Every row gives one point. To make a cloud, some directions were put in groups of two or more. Within a group, all points are equally far from the middle, so they leave a hole (a ring in 2 directions, a hollow ball in 3). The other directions are filled evenly. Then the cloud was stretched, turned, moved and blurred a little. How many holes are there, and how many directions does each take, smallest first?
(in the rows, 128 means zero)

Cloud:
[[148 168]
 [101 174]
 [ 89 179]
 [ 90 143]
 [115  98]
 [ 96 131]
 [123 183]
 [ 75 137]
 [133  90]
 [149 118]
 [108 127]
 [108 181]
 [126  96]
 [108 169]]
Holes: 0

Cloud (22 x 3):
[[174  73 127]
 [174 160 129]
 [147 159  97]
 [144 124  88]
 [132 101  98]
 [182 151 150]
 [115 162  84]
 [ 79 109 135]
 [158 111 168]
 [183 152 112]
 [189  95 104]
 [113 157 150]
 [146 167 136]
 [106 178 131]
 [120 150 153]
 [173  71 137]
 [155 111  94]
 [146  84 117]
 [168 141  96]
 [103 113  89]
 [169 112 170]
 [ 97 110  93]]
Holes: 1 (2)

Cloud:
[[171 128 160 170 154 170]
 [151  74 132 153 145 162]
 [ 92 133 191 106 126 132]
 [160 185 158 106 119 114]
 [142 185 100 139 153 165]
 [126 122  81 148 162 173]
 [142 128 102  91 188 134]
 [191 151 135  99 165 125]
 [111 180 180 144 151 167]
 [137  73 166 121 114 125]
 [110 153 172 173 125 169]
 [132  79 138 167 135 145]
 [130 109 182 120 181 144]
 [117  97 122 180 150 140]
 [148 100 181  93 143  98]
 [103 156 124  66 120 155]
 [137 167 161 131 143 204]
 [104  88 132  97 171 133]
 [121 156 196 133 157 168]
 [170 184 159 110 134 119]
 [151 165  95 150 136 182]
 [177 101 155 115 108 165]
 [ 87  86 131 132 133 150]
 [114 155 146  88  85 178]
 [153 139 193  87 156 138]
 [138 123 145 187 151 117]
 [129 188 173  99 135 119]
 [145  90 157 156 105 118]
 [139 112 164 112 175  87]
 [140  65 156 120 126 143]
 [125 123 120  79 124 186]
 [111 131  97  97 179 125]
 [150 137  98 133 182 175]
 [177  96 143 160 139 165]
 [132  85 138 164 163 157]
 [158 153 143 140  93 185]
 [128 177 152 152 141 101]
 [137 130 199  98 128 166]
 [204 128 125 144 145 134]
 [155 176 166 150 162 175]
 [ 98 101 131 151 175 146]
 [113 145 135 116 123  76]
 [133 103 116  74 175 131]
 [126 112 179 136 181 147]
 [ 96 148 135  87  96 106]
 [153 132  76 104 127 107]
 [ 76 136 155 114  91 153]
 [ 82 136 105 160 139 163]
 [171 160 162 173 127 143]]
Holes: 2 (3, 3)

Cloud:
[[164 145 164 169 115  91 147 124]
 [ 98  78 111  94 109  79 161 120]
 [124 145 100 108 195  70 137 123]
 [120  94 107  64 155 156 132 123]
 [106 146 100 150 138 127  53  77]
 [156 135  87  89 179 133 118  89]
 [ 95 101 121 124 171 166  82 128]
 [155 128  87 194 139 114 143 143]
 [120 145 169 130 110 161 139 150]
 [103 184 114  98 108 158 143 114]
 [ 76 152 102 136 106  89 180 135]
 [103 169 154 105 124  76 173  90]
 [131 103 112 145 127 167 147  57]
 [109 158 161 139 195 137 111 128]
 [ 81  82 156  96 154 119 142 143]
 [117 139 138 136  90 170 166 125]
 [132 121 117  90 170  85  99 162]
 [131 105  37 136 105 110 124  90]
 [137 124  53 168 138  95 161 115]
 [131 173 116 132 148 117 181  85]
 [109 166  58 122 104 131 128  84]
 [ 67 112 104  97 104 162  97 118]
 [142 108  88 159 115  48 127  98]
 [171 149 130  71  92 120 103 151]
 [115 130 152  83 187 101 161 101]
 [121 145 163 108  96 157  96 142]
 [169 148 130 108 149  67 162  84]
 [ 85  70 135 143 112  97 127  93]
 [184 119  96 131 103 141 141 160]
 [111 148 144 151  79 159 149 124]
 [150 114 140 162 116 145 140 166]
 [103 167 182 148 128 101 156 102]
 [ 62 141 113 164 142  95 174 114]
 [ 66 159 154 115 142  78 139  88]
 [138 107 118  96  65 147 165 103]
 [145 156 150 149 148 128 128 168]
 [ 92 106 143 123 158  90  74 116]
 [138 165 115 146  90 163  84 126]
 [110 135 187 116  95 117 162 126]
 [ 75  87  87 119 123 172 113 120]
 [ 80 112 114 142  74 158 110 137]
 [103 168  64 109 157  99 108 111]
 [110 157 153 126 180 149 108  73]
 [157 194  89 132 117 128  91 111]
 [158 161 135  91 130  52 125  92]
 [ 74 130 115 131 170  70 168  99]
 [ 76 111 115  84 126 127 154 171]
 [ 99 103  55  94 101 146 112 102]
 [117 179 171 123 139 143 107 137]
 [ 56 143  96 110 138 155 120 135]
 [ 85  75 110 119 131  89 148  81]
 [168 127  93 117 137 160 100 159]
 [148 137 138  90 164  73 168 152]
 [139  70  86 177 125 109  98 100]
 [ 83 175  72 115 117 130 133 111]
 [133 114  78  81  59 139 128 107]
 [163 182 146 146 123 104 133 147]
 [ 91  72 162 131 140 101 162 134]
 [130 176  63 110  91 138 120 112]
 [163 128 109  69  83 113  80 125]
 [ 87  76 134 118 111 124  86 118]
 [144 110  50 142 120 109  78  88]
 [114 136 111 193 173 154 122 111]
 [125 109 176 116 159 126 114 161]
 [ 76 100 137 134 188  99 132  88]
 [125 142  96  96 180  98  90 149]
 [149 117 134 188 137 135 132  65]
 [ 98 157 133 118 191 154 141 100]
 [115 138 168 156  90 114 171 105]
 [108 141 187 102 102 132 132 138]
 [112 120 152 168  94  92 137  69]
 [110 159 174 166 118  87 142  89]
 [148 149  84 145 144 113 177 151]
 [200 101 119 136 109  98 122  86]
 [143 122 109  59  64 115 130 130]
 [138  93  72 148 141 124 180  87]
 [ 76 116  82  76 134 148 114 133]
 [146  71 126 141 124  83 119 150]
 [ 83 128 138 155 133 123 121 179]
 [145 148 167 170 147  90 129  76]
 [155 143 135 114  99 164  79 139]
 [112 137 153 150  68 116 126 142]
 [173 136 127  97 126 129 125 176]
 [131 132 123 184 100 128 113  55]
 [120 131 138  83 169  83 177 153]]
Holes: 3 (2, 2, 4)

Cloud:
[[149 110  87 150 181 155 132 190 142]
 [ 62 122  82 137 160 178 133 140 117]
 [112 111 134 111 170 193 128 125  77]
 [ 92 132 134 161  86 130 168 100  92]
 [ 88 165 125 116 139 121 194 139 133]
 [118 130 179  96 135 164 172  57  99]
 [156 145 163 121 159 143 190 171 114]
 [ 71 134 108 171 185 151 153 129 150]
 [110 108 159 139 186 144 135 162 125]
 [ 79 158 156 153 157 177 188 118 108]
 [169 146 170 116 150 145 144  83 109]
 [ 81 131 138 170 145 181  97 152  99]
 [ 95 172 128 116 111 110 102 129  79]
 [149 152 125 144 122 207 175 158 134]
 [151 175 165 161 136 191 122 105 131]
 [ 88 131 147 194 117 156 154 108  91]
 [ 88 103  76 146 175 168 155 120  86]
 [ 78 113 157 112 191 172 154 131  84]
 [168 154 132  80  99 131 114 134 140]
 [134 110 123 116 110 147 179 176  70]
 [ 98 183 126 145 109 151 114 108  63]
 [174 165 148 111 112 118 172 105  98]
 [113 137  86  95 128 141 189 175 119]
 [156 131 123  86 103 170 134  95 118]
 [177 107 152 163 149 165 181 130 123]
 [ 95 147 170 144 147 189 185 113 142]
 [156 159  91 113 113 157 152 136 189]
 [131 157  69 139 127 156 180 100 111]
 [ 88 113 120 106 130 152 192 167  93]
 [148 153 101 154 172 185 101 160 163]
 [126 131  81 142 153 157 116 200 120]
 [178 139 129 105  88 129 168 157 136]
 [103 174 150 106  69 164 134  85 129]
 [110 129 139 130 169 120 125 171 124]
 [ 95 119 136  72 147 172 123 122 113]
 [ 76 132  83  99 156 171 135 129  99]
 [ 77 135 146  82 160 149 152  74  66]
 [112 141  75 112 123 105 159 175 115]
 [125 113 179 137  76 167 141  92  99]
 [133 167 146 128  82 166 102 153 161]
 [159 110 106 146 123 156 115 189 142]
 [168 144 172 118 128 132 172 167 127]
 [ 82 192 114 101 103 129 119  85  84]
 [134 181 171  90 140 166 159 159 139]
 [121 116  99 124 140  87 127 122 101]
 [108  83 142 106 157 138 140  68 109]
 [161 178 106  97 159 164 171 136 114]
 [135 124 132 160 158 142 143 164 180]
 [137 143 161 132 135 142 104  70 123]
 [139 143 106 103 107 163 172  99  68]
 [106  83 132 130 173 194 137 155  96]
 [109 109 168 113 137 112 124 113  71]
 [164 190 111 157 126 185 161 149 130]
 [122 131 131 141  85 151 193 157 112]
 [131 172 188  98  94 124 159 122  92]
 [126 129  80  93 162 155 139 185 130]
 [102 189 152 166 134 172 145  93  92]
 [ 97 180 150 136 100 109 156 119  97]
 [106 169  62 121 112 150 170 138 155]
 [ 80 121 130 100 182 127 127 105 131]
 [ 82 139 120 112 149 148 210 113 121]
 [126 163 144 103 107 163 140 104  45]
 [150 151 124 112 184 133 169 118  84]
 [135 167 180 122 143 204 157 111 107]
 [118 154 144 156 158 161 108  68 137]
 [155 145  83 137 107 157 151  90 154]
 [ 98 141 132 147 127 104 160 116  68]
 [ 93  86 141 168 153 139 129 121  72]
 [128  75 117 103 147 124 156  88  71]
 [110 156 170 153  93 162 124  61 108]
 [168 144 129 108 160 190 139 172 139]
 [104 154  99 174 173 147 157 141 182]
 [ 91 151 139 154 158 172 189  91 143]
 [127 138  71 139  99 137 113 150 174]
 [162 112 128 174 123 199 146 154 133]
 [ 76 133 139 180 119 145 164 141 109]
 [124 122 186 126 184 187 142 122 120]
 [110 181 101 158  78 146  98 148 112]
 [114 128 158  93 153 117 174 162 107]
 [161 141  96 175 120 160 169 103 128]
 [142 142 105 127 172 132 162 192 105]
 [128 100 134  96 131 157 185 115 149]
 [151 168 170 117 121 125 168 148  84]
 [ 84 158  93 116 133  91 158 126 126]
 [120 160 142 127 162 142 124 175  88]
 [109 120 175 134 113 158 200 146  81]
 [112 173  68 119 100 149 145  95  97]
 [107 167 137 182 111 194 106 156 136]
 [ 75 178 123 170 142 190 119 147 128]
 [156 128 106 140 168 130 124  87 146]
 [120 121 109 147 115 114 138  99 160]]
Holes: 3 (3, 3, 3)

Cloud, 90 rows:
[[144  84 125 118 168 152 158 165 107]
 [ 84 106 178 156 123 169 148 118  91]
 [ 90 122 118 111 123 138 173  95  82]
 [115 122 118 189 103  85  84 132 149]
 [108  85 149 116 111 211 123 110 126]
 [180 105 154 105  82  99 113 156 120]
 [ 87  78 137 118 139 123 119 179 123]
 [ 96 175  99 148 156  96 141 154 106]
 [161 173 129 139 125  99 155 163 112]
 [153  79 110 188 117 133 103 119  97]
 [170 142 146  80 107 157 111  67 119]
 [ 73 159 132 112 136  97  76  82 135]
 [184 160 132 124 165 163 124  79 131]
 [138 163  69 111 122 150 119 141 188]
 [120 107 191  94 124  96 151 156  88]
 [167 146 151 180 138 112  95 159 142]
 [113  91 189  73 106 100  98 117 100]
 [124 160 150 130 119 100 134  91  59]
 [134 116 183 164 163 165  99 150 133]
 [115 108 107 157  71 108  99 100 172]
 [139 143 200 172 150 149  96 109 115]
 [ 87 166 151 132 122  90  74  87 111]
 [163 142  92  88 173 130 142 142 139]
 [162 157 185 105 168 160 126 109  94]
 [122  89 125 177 145  80 136 148  92]
 [103 141 214 104 151 119 106  95 151]
 [197 146 155 142 124 174 155 120  81]
 [106  96  98  83 142 132 136 168 114]
 [155  96 154 167  74  96 111 149 145]
 [115 168 199 125 126 131 103 124  68]
 [108 116 100 157 120 127  60 143 171]
 [153 158 184 125 151 175 109 140  93]
 [131  99  84 133 124 115 163 105 169]
 [135 133 140 105 171 166  52 114 146]
 [123 107 158 117  87 163  87 111  65]
 [138 138 122 132 130  95  56 128 170]
 [117 121 168 115 154 103 151  78  46]
 [161 147 140  76  74 139 118 155 146]
 [141 131 118  65 140 129 100 169 137]
 [100 132 142 175 172 100 134 168 131]
 [137 112 132  86 183 113 156 174  93]
 [139 113 104 160  94  98 166 143  97]
 [148 122 108 139  89 162 116  72  77]
 [178  71 153 150 158 116 109  90 101]
 [141 142 147 170 141 142  81 176 135]
 [100  84 123 176 140 155  72 105 112]
 [156 169 166 153 157 150 132  73 127]
 [169 134  84 139 140 121  74 109 100]
 [126 163 111 158 174  92 128 162  89]
 [156 130 128 126 143 119 141 187  84]
 [124 171 142 125 112 128 117 183 143]
 [169 113 105 166  88 113 153 166  97]
 [ 88 162 123 113 104 100  78 105  95]
 [158  96 106 115 156  89 171 117 124]
 [125 108  81  94 137 135  76 155 106]
 [154 144  59 106 130 170 114 152 149]
 [115 119 200 120 119 179 145 110 157]
 [145 115 102 215 145 130 123 113 133]
 [117 156  82 148 143 162 114 169 162]
 [110 177  99 116  92 154 136 164 142]
 [ 70 122 158 112 123 124 152 141  51]
 [ 75 183 119 124 159 112 146  95 110]
 [203 140 109 176 110 141 118 133  79]
 [162 138 152 138 189 163 122 122 163]
 [167 134 119 125 170 127 103 118 193]
 [ 88 132 143 163  97 114  89 164 152]
 [113 133 120 195  74 101 129 101 148]
 [ 81 134 127 152 188 171 126  76 130]
 [105  81 118 164 199 128 133  96  92]
 [ 83 166 116  73 144 143 146 116 116]
 [ 80 103 107 124  89 121 133 112 101]
 [116 110 144 175 126 165 167  81 101]
 [112  82 111 131 129 182 100 125  77]
 [133  95 163 146 113 216 136 127 136]
 [144 105  80 154 108 128 180 142 133]
 [169 116 112 124 101 151 137 191 112]
 [163 121 139 105 139  89 179 143 105]
 [189  88 176 109 129 193 154 105 130]
 [170 151 149 176 163 110 102 144 125]
 [169 164 171 138 167 148 118  88 113]
 [159 111 137 201 138 146 128  71 127]
 [121 168 181 154 159 153 114 126  71]
 [161 102 195 128  59 129 129 106 130]
 [104  92 131  80 140 107 150  89 143]
 [ 80 177 143  83 168 137 148 110 127]
 [185 106 143 144 153 135 137 129 194]
 [107  77 157 124 132  75  69 134 141]
 [ 94 186 122 137  95 145 139 152 114]
 [160 152  84 144 166 158 137 126 187]
 [ 97 169 125 124 133 116 129 185 103]]
Holes: 3 (2, 2, 4)

Cloud:
[[171  92 107 130 147  62 122 169  87]
 [174  90 148  67 139  81 123 146 140]
 [120  50  83 156 121  65 116 149 158]
 [119 111 100 151 170  76  90  90 163]
 [137 108 108 120 101 128 156 146 141]
 [166 164 144 143 126  64  62 104  87]
 [159 164 143 109 176  95 136 137 165]
 [178 102 130  42 160 113  86 129 143]
 [128  82  98  93 110 126  91 166 101]
 [149 141 169 135 143 181 105  81 173]
 [153 181 161 150 113  87 141 149 118]
 [162 139 146 132 166  82 164 144 109]
 [189 198 167 126 144  50 100 126 109]
 [117 154 162 137 125 117  99 114  88]
 [188 109 165  82 155 148 122 156 106]
 [169 147 188  81 152 149 145 139 154]
 [152 118 122  91 107  98 106 139 158]
 [203  98 124  76 193  89 109 145 141]
 [124 143 147 161  97 163 112 180 141]
 [162 108 117  87 141 119 117 156 153]
 [163  72 169  97 139  64 111 127 128]
 [160  86 124 130 173  90 154 148 105]
 [ 99 156 145 180 117  96 120  89 132]
 [109 202 147 107 114 132 128 109 153]
 [ 88 177 125 170 155 101 102  97 114]
 [148  92 182 154 157 150 144 153 114]
 [117  86 121  68 148  95 112 125 107]
 [161 189 128 156 159 106  82  73 125]
 [148 107 193 142 146 122 101  92 175]
 [137 126 170 157 109 112 173 139 105]
 [128 140 163 108 195  74 116 145 133]
 [140 127  78 123 151 155  65 121 114]
 [141 160 178 161 127  85  98 113 136]
 [169 162 159 116 182 104 107 159 114]
 [197 100 149 111 161 120  79 121 107]
 [126  67 115  85 186 117  98 131 117]
 [123 131 142 199 120 120 117 157 169]
 [137 126 174 125 147  61  80  91 139]
 [129 108 113  84 137 137 138 123 104]
 [178  88 133  77 143 176 137 149  92]
 [144 125 115 194 109  84 148 166 150]
 [141 144 136 127 124  79 144  82 178]
 [141 100 100  78 122 142 114 103 142]
 [121 185 160 168 186 149 109 147 123]
 [168 127 105  91 157  57  58 127 106]
 [ 94 144 123 147 125 126  71  93 102]
 [129 188 154  90 181 167 110  73 120]
 [145 124 156  89 126 119  75 132 153]
 [126  42 141 154 169 132 132 128 122]
 [170 147 123 139 139  81  95 171 119]
 [128 193 143 136 123  62 117  55 132]
 [147 111 132  77 179 165 150 153 153]
 [159 187 164 158 117 173 107 102 141]
 [143 160 133  59 188 129 126 148 138]
 [141 102 171 148 146  79  89 133 163]
 [157 167 155 157 170 127 155 149 126]
 [ 92 120 172 176 140 141 127 109 154]
 [175 154 201 133 165 137 111 103 163]
 [120 169  81 139 135 144  69 113 129]
 [102 179  83 118 127 117 115 121 123]
 [205 134 187 106 134 132 139 150 113]
 [152 148 139  89 180 106  91 165 118]
 [149 109 147 130 149 197 125  83 161]
 [146 121 158 130 117  99 188 111 128]
 [130 137  98 138 161  72 125  95 125]
 [111  90 133 127 101 118  69 105 159]
 [143 175 162 153 156  89  72 101 112]
 [146 138 137 120 125  76 123 170  95]
 [169 121 162  89 158  52 108 137 123]
 [129 121 126 140 152  68  64 100  97]
 [175 120 150  89 193  55  96 127 101]
 [ 91 188 144 143 123 118 124 107 101]
 [148 180 104  83 118 135  88  77 135]
 [142  75  81 143 114 140  88 153 109]
 [158 110 119 162 160 107 144 133 177]
 [150 107 150 151 180 105 128  98 108]
 [144  85 143 145 169  74  81 164 143]
 [123  87 154 101 173 152 102 173 126]
 [ 96  85 124 142 127 116  93 115 100]
 [125 117 120  65 129 112 147 118 114]
 [153 117  85 129 148 124 125 165 122]
 [139  87 104 131 178 168 119 142  98]
 [182 147 189 133 183  92 114 109 109]
 [203 118 155  96 151 152 110 152 155]
 [160 150 128 140  86 165 139 149 146]
 [197 137 117  81 148  96  64 119  98]
 [152 117 167 117 130 150  77 106 164]
 [ 88 162 148 171 184  76 120 119 135]
 [147  81  88 162 149 171  83 165 147]
 [189  84 115 110 165 171 138 149 161]
 [185 119 104 118 150 134  69 112 108]
 [154 119 143  91 139 152 128  90  94]
 [ 89  97 165  88 151 166 141 127 135]
 [125 154  84 150 115  44  88 107 142]
 [141 106 111 119 130 112 139 101 110]
 [156 118 102 134 167  97 124 104 157]
 [ 98 193  89 119 129  97  95 137 145]
 [147 130 119 141 130 101  61  96 128]
 [157 134 124  68 122 121 113 150 144]
 [120  81 113 124 144 141  80 105 120]
 [153 154 127 123 101  95  83 148 131]]
Holes: 1 (4)

Cloud (98 x 9):
[[148 177 132  94 181 129 133 100 137]
 [165 115 171 133  80 122  98 125 132]
 [121 127  77 100 146 170  73  95 105]
 [147 119 151 101 133  86  73 154  65]
 [114 110 155 120 106 145 137 186  98]
 [134 164 137  90 118 131  51 132  77]
 [103 152 148  56 101 124  56 128 121]
 [110  88 119 105 193 132  99 130  93]
 [165 108 160  85 141 179  89 145 120]
 [140 101 114 138 178 135 147 156  73]
 [132 133 148  86 116  96 136  99 171]
 [144 178 118 118 178  79 118 178 101]
 [166 130  87  99 152 154  96  92 172]
 [106 106 156 101 161 121 153 139 177]
 [136 150 149 104 130  97 182 145  74]
 [112  89 153 116 114 138  74 120 172]
 [153 114 116 135  73 133 135 129 147]
 [171 113 172 124 171 157  75 107 103]
 [161  94 217  95 112 102 127 108 105]
 [123 113 101 157 146 158 144  81 145]
 [159 164  97  95 163 126  67 104  96]
 [149 147 132  96 105  66 169 147 106]
 [135 129 147 145 112 180 131 140 156]
 [172 118 153 163 134 169 147  94 109]
 [111 104 116 156 131 129  58 108 116]
 [113 115 100  92 114 139 148 130 169]
 [105 141 100 141 192 162 128 176 141]
 [125 119 131 102 163 175  94  93  77]
 [104 142 166  97  95 136 158 154 134]
 [151  98  89 161 166  94 105 123 121]
 [193 105 145  78 190 164 116  92 123]
 [141  94 159 100 134 143  82 199 117]
 [ 85 150  87 139 146 118 134 128 144]
 [ 91 105 144 102 135 147 141 168 174]
 [176  78 180 139 122  99 147 158 113]
 [ 67  97 115  99 131 158  85 149 120]
 [132 115 177 116 100  82 117 100  65]
 [138 120 219 106 123 124 133 124 130]
 [150 111 134  93 179 154 179 132 154]
 [185 134 196 118 148 130 109  96 104]
 [187 138 164  87 156 121 123 180 120]
 [151 132  97 117 162 145 159 145 175]
 [ 72 139 119  72 164 126  90 145 119]
 [163  99 153 140 171 189 124  93 101]
 [145 154 126 114 166  88 126 102 156]
 [121 133 148  95  68  91  69 124 126]
 [159 100 127 108  98 159 106 119  74]
 [152 152 166 156 163 119 184 138  98]
 [140 100 139 105 158 124  71  59  84]
 [130  81 141 114 132 130 131 193 107]
 [125  92 108 108  86  81  81 131 138]
 [177 170 154 138 144  86 107 133 124]
 [161  78 112  88 139 160  82  98 152]
 [ 74 128 165 110 156  78 137 169 100]
 [125 179  99 132 167 113 148 186 107]
 [158 165  86 103 179 152 129  99 108]
 [135 105 189  82 130  58 158 129 135]
 [144 104 101 101 198 106 107 129  87]
 [169 156 158 155 171  99 138 174  91]
 [127  82 154  83 103  92  77 104 139]
 [128  87 124 113  98 172  85 112 160]
 [137 101 185  95  78 119  94 103 102]
 [ 90  94 151 120 133  53 134 173 105]
 [101  86  81 120 133 123  64 124 115]
 [153 126 112 123 169 134  31 121 108]
 [114 155 155 109 120  90 120  92  90]
 [192 162 101 145 126 140 117 105 141]
 [148 102 124 160 124 159 147 150 157]
 [136 126 193  91 180 121 111 177 142]
 [167 130 210 136 157 106 154 113 106]
 [149 104  96 148 126  68 106 129  88]
 [ 95 127 146 129 146 149  60  99 124]
 [112 113 130 124 148 121 113 103 183]
 [ 84 113 114  91 157  79 135 109 119]
 [174 125 116 169 136 100 176 103 141]
 [135 129 129  92 206 142 154  80 137]
 [176 122 181  90 110  71 110 130 119]
 [134 117 185 136 141 144  60 132 135]
 [120  81 166 120 149 149 127  74 157]
 [149 190 129 123 167  85 132 153 107]
 [112 131 157  69 154 106 105 197  98]
 [148 140 114 119 163 187  56 106 100]
 [128  85 130 121  97 171  73 138 152]
 [175 142 118 176 137 135  73 162 109]
 [160 109 202  97 128  91 101 170 113]
 [142 117 161 131 143 196 127 114 138]
 [174 158 114 145 155 120 169 163 151]
 [156 150 166 165 137 117 164 171 136]
 [151  98  85 105 185 125  97  62 112]
 [138 186  87 118 144  97 129 134 112]
 [119 153 151  61 120 130 146 133 110]
 [113 138 150 130 131  65 175 172  86]
 [ 85  87 140  71 134 143 133 126 138]
 [ 66 135 103  78 134 152  92 143 131]
 [117 157 136  74 138  82 134 106  97]
 [173 120  94 107 108 138 113 168 111]
 [133 105 142 130 148 139  62  74  99]
 [146  66 156  95 132  88  90 138 136]]
Holes: 2 (2, 6)
